Rows are points. Examples show where two turns around zero, p and q, send a point. Where does a point land after both, in the order given? Backwards means that the second turn is done in reverse. Each puzzle has new turns, and all numbers are rounded.

Turn p:
[0.22 0.01 0.28] -> [ 0.15 -0.15  0.29]
[-0.20  0.39 -0.09] -> [ 0.28  0.05 -0.35]
[-0.17 -0.14  0.18] -> [0.02 0.24 0.15]
[ 0.17  0.06 -0.32] -> [-0.17 -0.24 -0.22]
[-0.03 -0.33 -0.06] -> [-0.29  0.12  0.12]
Turn q:
[-0.28 -0.11 -0.31] -> [ 0.15 -0.33 -0.23]
[ 0.23 -0.12  0.25] -> [-0.28  0.13  0.19]
[-0.33  0.14 -0.16] -> [ 0.25 -0.06 -0.30]
[ 0.27  0.08 -0.18] -> [ 0.14 -0.06  0.30]
[0.21 0.19 0.18] -> [0.01 0.28 0.19]
[-0.11 -0.18  0.22] -> [-0.26  0.04 -0.15]
Where do these land?
p, then q: [-0.23  0.12 -0.02] -> [0.22 0.00 0.14]
p, then q: [ 0.24 -0.07  0.21] -> [-0.30  0.12 -0.01]
p, then q: [-0.18 -0.18 -0.54] -> [ 0.38 -0.26 -0.38]
q, then p: [ 0.04  0.16 -0.07] -> [ 0.06 -0.16  0.07]
p, then q: [-0.16 -0.08  0.23] -> [0.05 0.28 0.08]
q, then p: [0.30 0.05 0.20] -> [0.34 0.11 0.05]

Turn p:
[ 0.26 -0.01  0.21  0.01] -> [-0.10  0.25  0.11  0.17]
[ 0.02 -0.06  0.25  0.23] -> [0.17 0.12 0.02 0.27]
[ 0.04 -0.25  0.05  0.02] -> [ 0.01  0.15 -0.20  0.07]
[-0.29  0.20 -0.07  0.07] -> [ 0.20 -0.27  0.10 -0.09]
[-0.02 -0.37  0.09 -0.21] -> [ 0.03  0.30 -0.28 -0.14]
[-0.21  0.14 -0.36 -0.38] -> [-0.12 -0.24 -0.01 -0.52]
[ 0.21  0.35 -0.17  0.26] -> [-0.22 -0.30  0.26  0.24]
Turn q:
[-0.22 -0.21 -0.04  0.39] -> [-0.12 -0.40 -0.22 -0.16]
[-0.23  0.06 -0.11 -0.38] -> [-0.04  0.05  0.45 -0.06]
[ 0.10 -0.08  0.03 -0.24] -> [-0.12  0.23  0.10  0.01]
[-0.09  0.10  0.15 -0.05] -> [ 0.14  0.05  0.05 -0.14]
[ 0.44  0.14 -0.02  0.28] -> [ 0.16  0.07 -0.38  0.34]
Where do these land?
p, then q backwards: [ 0.04  0.07 -0.05 -0.19] -> [-0.12 -0.13  0.07 -0.10]
p, then q: [ 0.03 -0.07  0.26 -0.12] -> [0.26 0.09 0.03 0.10]
p, then q backwards: [-0.13 -0.28 -0.35  0.31] -> [ 0.13 -0.06 -0.10  0.53]
p, then q backwards: [ 0.35 -0.03  0.05  0.25] -> [ 0.28 -0.07 -0.31 -0.09]
q, then p backwards: [-0.29  0.31  0.09 -0.24] -> [-0.23  0.32  0.27 -0.13]

Turn p:
[ 0.35  0.02 -0.01  0.01 -0.06 -0.10] -> [ 0.09 -0.06 -0.09 -0.23  0.25 -0.03]
[-0.51 -0.20 -0.26 -0.21  0.09 -0.09] -> [-0.16  0.24 -0.26  0.39 -0.30  0.17]
[-0.20  0.01  0.27  0.05 -0.14  0.02] -> [-0.19 -0.01  0.23  0.17  0.02 -0.14]
[-0.15  0.08  0.02 -0.12 -0.07  0.10] -> [ 0.06  0.04  0.04  0.19 -0.07 -0.11]
[ 0.10 -0.25 -0.42  0.03 -0.16  0.12] -> [-0.03  0.06 -0.40 -0.23 -0.22 -0.15]
[-0.37 -0.25  0.52  0.08 -0.03 -0.10] -> [-0.49  0.20  0.40  0.22  0.05  0.01]
[ 0.06  0.15 -0.34  0.14  0.06 -0.08] -> [ 0.10 -0.26 -0.25 -0.07 -0.09  0.13]
[0.50 0.10 0.22 0.22 0.20 0.17] -> [ 0.22 -0.12  0.32 -0.49  0.15  0.05]
[ 0.22  0.34  0.00 -0.20  0.11 -0.03] -> [ 0.40 -0.09  0.02  0.04  0.21  0.07]
Turn q:
[-0.39 -0.08 -0.04 -0.02 -0.07 -0.14] -> [ 0.04  0.28 -0.23  0.00 -0.02  0.23]
[ 0.07  0.14 -0.10  0.04  0.24 -0.03] -> [-0.12 -0.07  0.18  0.11 -0.15  0.07]
[ 0.02  0.10 -0.29  0.15  0.04  0.16] -> [ 0.16  0.04  0.32  0.03 -0.06  0.10]
[-0.11 -0.50  0.24 -0.18 -0.42 -0.01] -> [ 0.15  0.16 -0.47 -0.09  0.47 -0.18]
[-0.15 -0.04  0.44 -0.15 -0.09  0.22] -> [-0.09  0.21 -0.24 -0.19 -0.03 -0.38]
[ 0.09  0.34 -0.04 -0.23  0.27  0.07] -> [-0.07 -0.12  0.11  0.22 -0.40 -0.14]
[ 0.04  0.26 -0.21 -0.03 -0.12 -0.17] -> [ 0.19 -0.20 -0.01  0.02 -0.20  0.20]
[ 0.09 -0.45 -0.23  0.17  0.10  0.17] -> [0.01 0.15 0.28 0.16 0.45 0.03]
[ 0.35  0.23  0.22  0.25  0.05 -0.27] -> [-0.27 -0.45  0.07 -0.26 -0.06  0.08]
Where do these land?
p, then q: [-0.32 -0.17 -0.32 -0.06  0.02  0.06] -> [ 0.41  0.02  0.07 -0.18 -0.01  0.19]
p, then q: [-0.03  0.39  0.17  0.19  0.09  0.06] -> [-0.23  0.01 -0.06 -0.12  0.35 -0.20]
q, then p: [ 0.33  0.40  0.31 -0.06 -0.09  0.20] -> [-0.32  0.28 -0.28  0.12  0.37 -0.08]
q, then p: [ 0.00  0.04  0.12 -0.14  0.27  0.15] -> [-0.23 -0.20  0.00  0.19  0.07  0.00]
p, then q backwards: [ 0.24 -0.19 -0.25  0.05 -0.46 -0.47] -> [ 0.09 -0.38  0.55 -0.15 -0.16 -0.30]
p, then q: [0.40 0.17 0.09 0.01 0.19 0.02] -> [-0.17 -0.16  0.02  0.24  0.03 -0.35]
p, then q: [ 0.00 -0.27 -0.09  0.24 -0.12  0.04] -> [ 0.18  0.16 -0.26  0.10 -0.08  0.10]
q, then p: [-0.32 -0.13 -0.10 -0.04  0.03  0.08] -> [ 0.22 -0.29  0.07  0.02 -0.02 -0.02]
p, then q: [-0.31 -0.26  0.07 -0.20  0.07 -0.14] -> [ 0.09  0.16  0.17 -0.27 -0.28  0.12]

Turn p:
[ 0.21  0.35 -0.29  0.02  0.31  0.05 -0.27  0.06] -> [ 0.06 -0.25  0.25  0.13 -0.32 -0.05 -0.43  0.02]
[-0.20  0.28  0.05  0.02 -0.04  0.19  0.21 -0.35] -> [ 0.07  0.18 -0.45  0.20 -0.19 -0.06 -0.06 -0.05]
[-0.21 -0.16 -0.03  0.06  0.38  0.22  0.29 -0.27] -> [-0.12 -0.16 -0.39 -0.13 -0.24 -0.23  0.12 -0.31]
[ 0.13 -0.07  0.30  0.24  0.10 -0.02  0.21  0.27] -> [-0.42 -0.19 -0.08 -0.01  0.22  0.05  0.06  0.15]
[ 0.15  0.08 -0.21  0.23 -0.28 -0.17  0.14  0.31] -> [-0.03  0.00  0.16  0.16  0.48 -0.12 -0.22  0.06]
[-0.16 -0.20  0.28  0.12 -0.15 -0.24 -0.11 -0.08] -> [-0.11  0.28  0.04 -0.17  0.06 -0.07  0.28  0.22]
[-0.27 -0.07  0.30 -0.09  0.08 -0.14 -0.03  0.14] -> [-0.16  0.13 -0.08 -0.36  0.00  0.16  0.05  0.14]
[ 0.28 -0.10 -0.08  0.01 -0.22 -0.16 -0.39  0.20] -> [ 0.14 -0.04  0.52  0.06  0.14  0.06  0.05  0.21]
[ 0.22  0.11 -0.06 -0.17  0.01 -0.14  0.15  0.03] -> [-0.11  0.05  0.12  0.15  0.05  0.16 -0.12 -0.20]
[-0.14 -0.21 -0.27 -0.45 -0.20  0.43 -0.21 -0.32] -> [ 0.71 -0.03 -0.08 -0.02 -0.21  0.12  0.28 -0.26]
Turn q:
[-0.18 -0.13  0.24  0.18  0.16 -0.32 -0.08  0.19] -> [-0.11  0.01 -0.36 -0.20 -0.21  0.10  0.18  0.21]
[ 0.13 -0.32 -0.11  0.12  0.04  0.18  0.21 -0.32] -> [-0.22 -0.02  0.48 -0.16 -0.11  0.00 -0.08 -0.04]
[-0.03  0.01  0.32 -0.26 -0.01 -0.32 -0.22 -0.23] -> [ 0.24  0.40 -0.13 -0.09 -0.04  0.18 -0.12  0.30]
[ 0.06  0.06  0.27  0.13  0.00  0.26 -0.28 -0.30] -> [-0.09  0.08  0.13 -0.16  0.40 -0.02 -0.13  0.32]
[ 0.11 -0.15  0.07  0.31 -0.06 -0.41  0.26  0.23] -> [-0.29  0.06 -0.28 -0.23 -0.28  0.20  0.10 -0.29]
[-0.03  0.32  0.14 -0.07 -0.52  0.28 -0.09  0.14] -> [ 0.02  0.17 -0.07  0.33  0.55  0.04  0.19 -0.15]
[-0.06  0.36  0.26  0.16  0.19  0.10  0.05  0.21] -> [ 0.02 -0.06 -0.32 -0.19  0.23 -0.32  0.14 -0.02]
[ 0.20 -0.03 -0.37 -0.18  0.16  0.22 -0.06  0.10] -> [ 0.02 -0.25  0.13  0.29 -0.09 -0.21 -0.28 -0.07]
[-0.10  0.07 -0.31 -0.10  0.16 -0.12 -0.06 -0.25] -> [ 0.33 -0.20  0.15 -0.06 -0.13  0.10 -0.15  0.04]
[-0.09  0.04 -0.30 -0.12 -0.22  0.12  0.46 -0.13] -> [ 0.17 -0.01  0.39  0.08 -0.06 -0.01  0.19 -0.43]
[-0.01 -0.23 -0.21 -0.16  0.11  0.01 -0.20  0.36] -> [-0.10 -0.19 -0.14  0.38 -0.26 -0.06 -0.05  0.14]
Where do these land?
p, then q: [-0.14 -0.06  0.27 -0.26  0.24  0.01  0.11 -0.45] -> [ 0.25  0.02  0.33  0.11  0.22  0.18  0.18 -0.37]
q, then p: [ 0.27 -0.01  0.25 -0.38  0.43  0.06 -0.02  0.01] -> [-0.01  0.30  0.46 -0.01  0.09  0.06 -0.32  0.24]
q, then p: [-0.09 -0.14  0.42 -0.16 -0.41  0.26 -0.01 -0.17] -> [-0.37 -0.07 -0.37  0.01 -0.11  0.10 -0.41  0.16]
p, then q: [ 0.04  0.01 -0.32  0.41  0.08 -0.10 -0.37 -0.10] -> [-0.13  0.31 -0.46 -0.07 -0.14  0.29 -0.02  0.02]
q, then p backwards: [-0.24  0.17 -0.35  0.02  0.09  0.14 -0.01  0.12] -> [ 0.20 -0.17 -0.19  0.07  0.02  0.37 -0.05  0.03]
q, then p: [-0.27  0.14 -0.13 -0.07  0.09 -0.30 -0.25  0.37] -> [ 0.19 -0.28  0.17  0.17  0.34 -0.28  0.01 -0.22]
p, then q: [ 0.23 -0.43  0.08 -0.04 -0.16  0.03  0.07  0.41] -> [-0.10  0.08  0.18 -0.18 -0.31 -0.46  0.12  0.19]
q, then p: [ 0.16  0.05 -0.19  0.09 -0.11 -0.09  0.03 -0.28] -> [ 0.10 -0.08 -0.03  0.04 -0.28  0.14  0.21  0.10]
q, then p: [ 0.10  0.08  0.07  0.38 -0.15 -0.06  0.32  0.05] -> [ 0.13  0.20 -0.25 -0.07 -0.26  0.02  0.06 -0.32]
q, then p: [-0.07  0.20 -0.10  0.01 -0.10  0.05  0.13  0.03] -> [-0.13  0.00 -0.01  0.11 -0.11 -0.08  0.12 -0.16]

Turn p:
[-0.12  0.02  0.12  0.10 -0.06  0.06  0.39  0.13 -0.22] -> [-0.04  0.14 -0.14  0.10  0.36 -0.06  0.17  0.22  0.01]
[-0.05 -0.04 -0.01 -0.31  0.03 -0.22 -0.02 -0.35 -0.05] -> [ 0.08 -0.03 -0.09  0.21 -0.27 -0.21 -0.01 -0.09 -0.30]
[ 0.00 -0.07 -0.23  0.06  0.27  0.04 -0.34 -0.59 -0.11] -> [-0.05 -0.06  0.28 -0.13 -0.42 -0.19 -0.36  0.17 -0.38]
[ 0.51  0.17  0.25 -0.26 -0.13  0.23 -0.35  0.30  0.02] -> [-0.34 -0.18 -0.08 -0.02  0.08 -0.05 -0.27 -0.53  0.43]
[-0.19 -0.25  0.00 -0.15 -0.14  0.14 -0.06 -0.06  0.10] -> [ 0.28  0.12 -0.08 -0.08 -0.13 -0.19 -0.03  0.00  0.12]
[-0.32  0.23  0.05  0.28 -0.05 -0.08  0.03  0.01  0.15] -> [ 0.20 -0.05 -0.13 -0.17  0.17  0.32  0.00  0.13 -0.18]
[-0.13 -0.10  0.03  0.40 -0.09 -0.22  0.38 -0.09  0.15] -> [ 0.08  0.38 -0.06  0.02  0.05  0.34  0.22  0.26 -0.18]
[ 0.03  0.07 -0.27 -0.02 -0.09  0.07  0.32  0.18  0.01] -> [ 0.07  0.09  0.22  0.04  0.28 -0.03  0.28 -0.07  0.03]
[-0.14 -0.06  0.20 -0.09  0.26 -0.04  0.16 -0.04  0.23] -> [-0.04 -0.01 -0.26 -0.18 -0.16 -0.02  0.28  0.05 -0.09]
[ 0.41  0.03 -0.14 -0.01 -0.01  0.02 -0.51  0.50 -0.28] -> [-0.24 -0.40  0.32  0.20  0.05  0.09 -0.29 -0.14  0.55]
Turn q:
[-0.02 -0.42  0.09 -0.11  0.18  0.04  0.28 -0.01  0.08] -> [-0.24  0.10 -0.18  0.30 -0.27 -0.14  0.04 -0.17  0.08]
[ 0.21  0.11 -0.15  0.17 -0.16 -0.19 -0.25 -0.18  0.03] -> [ 0.13 -0.12 -0.06 -0.30  0.26  0.00  0.16 -0.09 -0.18]
[ 0.02  0.19 -0.05 -0.49  0.40  0.13 -0.26 -0.01  0.03] -> [-0.12  0.19  0.66  0.02  0.01 -0.11  0.12 -0.07  0.08]
[ 0.31  0.07 -0.06  0.31  0.01 -0.21  0.14  0.02  0.01] -> [-0.17 -0.09 -0.26 -0.03  0.35  0.02 -0.03 -0.01 -0.19]
[-0.19  0.00 -0.18 -0.02 -0.18 -0.05  0.52 -0.03  0.15] -> [ 0.23  0.15 -0.25  0.43 -0.06  0.06 -0.14 -0.01 -0.23]
[ 0.03  0.06  0.03 -0.30 -0.08 -0.10 -0.26  0.22  0.13] -> [ 0.05 -0.23  0.33 -0.01 -0.08 -0.19  0.10  0.14 -0.09]
[-0.20 -0.08 -0.12  0.09 -0.22  0.42  0.13  0.20 -0.53] -> [ 0.00  0.08 -0.06 -0.20 -0.42  0.39 -0.50  0.06  0.01]
[-0.19  0.17  0.52 -0.03 -0.24  0.06  0.20 -0.44  0.09] -> [ 0.31  0.42 -0.29  0.01 -0.04 -0.11  0.23  0.40  0.23]
[-0.18 -0.15  0.16  0.04  0.33 -0.06 -0.26  0.06 -0.21] -> [-0.24 -0.13  0.14 -0.05 -0.09  0.21  0.17 -0.06  0.36]
[ 0.20  0.05 -0.23  0.33 -0.04 -0.04 -0.24  0.18  0.21] -> [ 0.05 -0.37 -0.02 -0.16  0.32 -0.11 -0.16 -0.19 -0.06]
Where do these land?
p, then q backwards: [ 0.14  0.00  0.19  0.12  0.14  0.13  0.22 -0.23  0.00] -> [ 0.35 -0.03  0.10 -0.07  0.04  0.03  0.15 -0.11 -0.18]
p, then q: [-0.01 -0.20  0.05  0.17 -0.07  0.16 -0.57  0.07 -0.15] -> [ 0.17 -0.40  0.19 -0.19 -0.06 -0.41  0.10 -0.05  0.11]
q, then p: [ 0.17 -0.14  0.03  0.05  0.18  0.11  0.03  0.25 -0.11] -> [ 0.31 -0.11 -0.12 -0.07 -0.11  0.00 -0.10  0.14  0.00]
q, then p: [-0.08 -0.21 -0.09  0.24  0.19 -0.23  0.04 -0.23 -0.11] -> [ 0.08  0.21  0.20 -0.24  0.05 -0.20  0.10  0.07 -0.25]
p, then q: [ 0.09  0.18 -0.08  0.11 -0.23 -0.44  0.23 -0.10 -0.11] -> [-0.13  0.15 -0.17 -0.23  0.17  0.28 -0.30 -0.01  0.24]
q, then p: [-0.18 -0.24  0.15  0.21 -0.50  0.18 -0.15 -0.07  0.34] -> [ 0.02  0.18  0.37  0.34 -0.32  0.14  0.08 -0.39  0.12]
q, then p backwards: [-0.10  0.57  0.11 -0.65 -0.02  0.11  0.25 -0.18 -0.13] -> [-0.04 -0.41 -0.45  0.46 -0.16 -0.07  0.37 -0.35 -0.15]
p, then q backwards: [ 0.09  0.65 -0.24 -0.14  0.07  0.00 -0.23 -0.04  0.25] -> [ 0.16 -0.09 -0.64  0.13  0.00 -0.14 -0.36  0.16 -0.05]
p, then q: [-0.12 -0.22  0.14 -0.06  0.15 -0.26 -0.06  0.46 -0.05] -> [ 0.08 -0.17 -0.27  0.25 -0.03 -0.26 -0.31 -0.24 -0.05]
p, then q: [-0.11 -0.13 -0.09  0.15  0.06  0.17  0.23  0.12 -0.08] -> [-0.16 -0.04  0.11  0.28  0.10 -0.06 -0.08  0.17  0.00]
p, then q: [ 0.10 -0.24 -0.18 -0.22  0.03  0.06  0.00 -0.03  0.14] -> [ 0.13  0.06 -0.20  0.04  0.06 -0.11  0.17  0.21 -0.15]
